Each row of a before or after table is a point. The points were changed in one or more steps. Then noise was added and the rows were shuffled. The steps act on how far a point lies along the listed directions, d1 being the first. Write out the steps. A step turns or swaps two directions, mirrors them in a line or flattens them onto one, adds a multiple of one to another, or multiplies one. Angles are multiples of 10 degrees, from the lower direction toward the higher: turns from -170 to 170, lines from 10 to 170 but not 90. Use the fewest steps. Two steps may share a direction if one is a turn and the other turns, adds or multiplies; they go together, in the order done. Otherwise the lowest direction goes first.

Directions:
(1): [1.7 1.7 4.3]
(2): [ 0.2  4.6 -1.9]
Before, 11 rows:
[[-0.7  1.7 -4.7]
 [-0.9  3.8 -1.3]
 [-0.6  0.9  2.5]
 [-0.4 -0.5  1.8]
 [-1.0  4.3 -6.7]
 [ 0.5 -3.2  0.5]
 [ 2.6  2.9  4.5]
 [-0.9  1.2  4.1]
 [ 0.4  1.9 -3.6]
 [-1.7 -1.7 -4.6]
 [-2.2 -2.3 -2.8]]
After:
[[-0.9  3.7 -1.5]
 [-0.3  0.7  1.4]
 [-0.9 -1.7 -3.1]
 [-1.6 -6.4 -2.7]
 [-0.5  3.1  1.7]
 [ 3.0  8.3  2.4]
 [-0.8  4.5  2.6]
 [ 0.3 -0.3 -2.6]
 [-2.4 -6.0 -1.4]
 [-1.3  0.0 -5.0]
 [ 0.6 -3.6  0.6]]
Steps: add 1 times d1 to d2

Directions:
(1): [ 0.5  3.7 -2.0 -1.5 -4.7 -2.6]
(2): [ 1.0  0.7  0.2 -1.8 -2.2  6.3]
Before (10 x 6):
[[ 1.5  1.5 -1.1 -0.4 -2.2  4.4]
 [-0.6 -0.3 -1.4  0.8  2.2 -3.5]
 [ 0.2  0.9  0.0 -0.8  1.4 -3.7]
 [ 1.2  0.6 -0.3 -1.1 -4.5  2.3]
 [-1.9 -3.9  2.9  1.6  6.4  2.6]
 [-0.9 -2.9 -0.1  1.9  3.8  0.9]
 [-0.3  1.4  0.8 -0.3 -2.7  2.8]
 [ 2.5  2.3 -0.5 -2.5 -4.5  4.0]
 [ 1.0 -1.0  0.8 -2.2  0.5  8.7]
 [ 1.5  0.3 -1.2 -1.3 -2.8  3.5]]
After (10 x 6):
[[-0.1  0.9  0.2 -0.3  1.8 -4.9]
 [-0.4  1.2  0.6  0.5 -1.9  1.1]
 [ 1.1  1.3 -1.1 -0.1 -1.7  2.7]
 [ 0.6  0.3 -0.7  0.1 -3.2 -1.5]
 [ 1.7 -0.2  0.9 -3.6 -1.2 13.8]
 [ 0.1 -2.2  0.1  0.2  1.6  7.4]
 [-0.7  0.0 -1.6  0.9  2.0 -3.4]
 [ 1.8  1.7 -0.5 -1.2 -3.0 -1.0]
 [ 0.0 -2.4  3.1 -1.5  2.5 14.0]
 [ 1.0  0.0 -1.3 -0.7 -2.1  1.4]]
Steps: add -1.5 times d1 to d2

Directions:
(1): [ 1.8  1.8 -3.1  1.4  0.2  4.8  3.5 -3.5]
(2): [ 3.1 -5.1 -2.7 -2.1 -2.2 -2.8  1.0 -2.4]
Before (10 x 8):
[[-0.2  2.1 -1.9  1.8  0.6  4.7  2.9 -4.2]
 [ 2.0 -1.0 -2.1  1.4  0.8  3.2  1.5 -3.6]
 [-1.0  0.9  1.8  1.6  0.0 -2.9 -2.3  1.1]
 [ 3.7 -7.2 -0.6 -4.0 -2.0 -6.7 -0.6 -1.6]
 [-0.5 -0.5  2.0  0.3 -0.9 -1.7 -1.1  0.5]
 [-0.1 -1.9 -1.4 -1.6 -1.9 -2.0 -0.4  0.0]
 [ 4.2 -7.4 -1.4 -2.5 -2.9 -4.2  0.5 -1.7]
 [ 1.9 -3.4 -3.0 -0.6 -1.1 -1.8  0.8 -2.8]
 [ 4.6 -5.3 -5.4 -2.7 -2.1  0.1  4.8 -5.2]
 [ 0.2  1.3 -0.5  0.4  0.1  5.6  2.9 -3.1]]
After, 10 rows:
[[-0.1 -1.1 -0.8 -1.4 -1.8 -1.7 -0.6  0.5]
 [ 1.9 -1.6 -2.2 -1.1 -1.1  4.7  3.3 -4.2]
 [ 2.6 -5.0  0.7 -3.3 -0.9 -5.6 -0.9 -0.9]
 [ 3.6 -6.3 -1.0 -2.0 -2.6 -3.8  0.3 -1.0]
 [-1.2  0.9  2.7  0.6 -0.6 -1.0 -1.3  0.9]
 [ 6.1 -7.9 -7.2 -3.8 -3.2 -1.4  5.2 -6.7]
 [-2.3  2.6  2.8  2.0  0.6 -2.0 -2.8  1.3]
 [ 1.7 -1.0 -3.5  0.6 -1.0  3.1  3.7 -5.7]
 [ 1.8 -4.0 -3.5 -1.0 -1.4 -2.0  1.0 -3.2]
 [ 3.4 -3.5 -3.1  0.2 -0.5  2.2  2.2 -4.6]]
Steps: add 0.7 times d1 to d2

Directions:
(1): [-1.2 -4.3  0.1  1.9 -2.2 -3.8 -1.6  0.4 -5.3]
(2): [-4.7 -1.4  0.2  4.7  4.3  0.5 -0.8 -2.3  1.8]
(3): [-5.0  4.0  0.8  0.7 -4.6  0.4  2.8 -1.1 -1.1]
(4): [-2.4 -1.4 -2.4 -5.7  0.6 -0.1 -1.4 -5.1 -0.6]
(5): [-3.4  0.6  0.1 -2.6  3.0  2.6 -0.9  5.3 -3.2]
Before (8 x 9):
[[-0.4  4.0 -0.3  0.8 -3.2 -1.3  1.6 -1.9  2.2]
 [ 1.6  2.8  1.1  0.6 -5.2 -2.3  3.8  1.2 -2.4]
 [ 0.3  2.2  3.4  2.6 -4.5 -1.9  2.3 -0.3 -1.8]
 [-0.1  4.2  0.2 -2.7 -2.4  0.0  1.2  3.7 -0.9]
 [-0.5  3.8  0.7  2.9 -2.6 -0.6  2.8  1.6  1.5]
 [ 4.4  3.9  0.3  0.5 -5.5 -0.7  3.0  1.5  1.4]
 [11.0 -5.6 -1.5  0.1  4.9 -2.1 -4.9  3.4  3.4]
 [-0.6  1.6 -0.1 -0.8 -4.1  0.2  1.4 -3.2 -0.1]]
After, 8 rows:
[[ 1.2  2.2  0.3  0.7 -7.2 -2.3  2.4  1.6 -2.6]
 [-0.5  0.4 -0.4 -0.6 -3.9 -0.5  0.7 -4.0 -0.6]
 [-2.4  4.0  0.1  0.5 -3.6 -0.5  2.8  1.2 -0.2]
 [-2.4  1.1  0.8  1.2 -4.5 -3.3  2.8 -0.2 -4.5]
 [ 9.7 -3.8  0.8  5.8  2.9 -2.3 -2.9  7.7  2.1]
 [-3.2  2.0  3.0  2.3 -3.7 -1.5  2.0 -1.5 -2.6]
 [-0.5  3.5 -0.6 -0.5 -4.1 -1.7  1.4 -1.9  0.8]
 [-1.5  1.6 -0.4 -3.5 -2.8 -1.8 -0.1  2.3 -3.6]]
Steps: turn d1 and d2 by 50 degrees; turn d4 and d5 by -20 degrees; turn d3 and d4 by 30 degrees
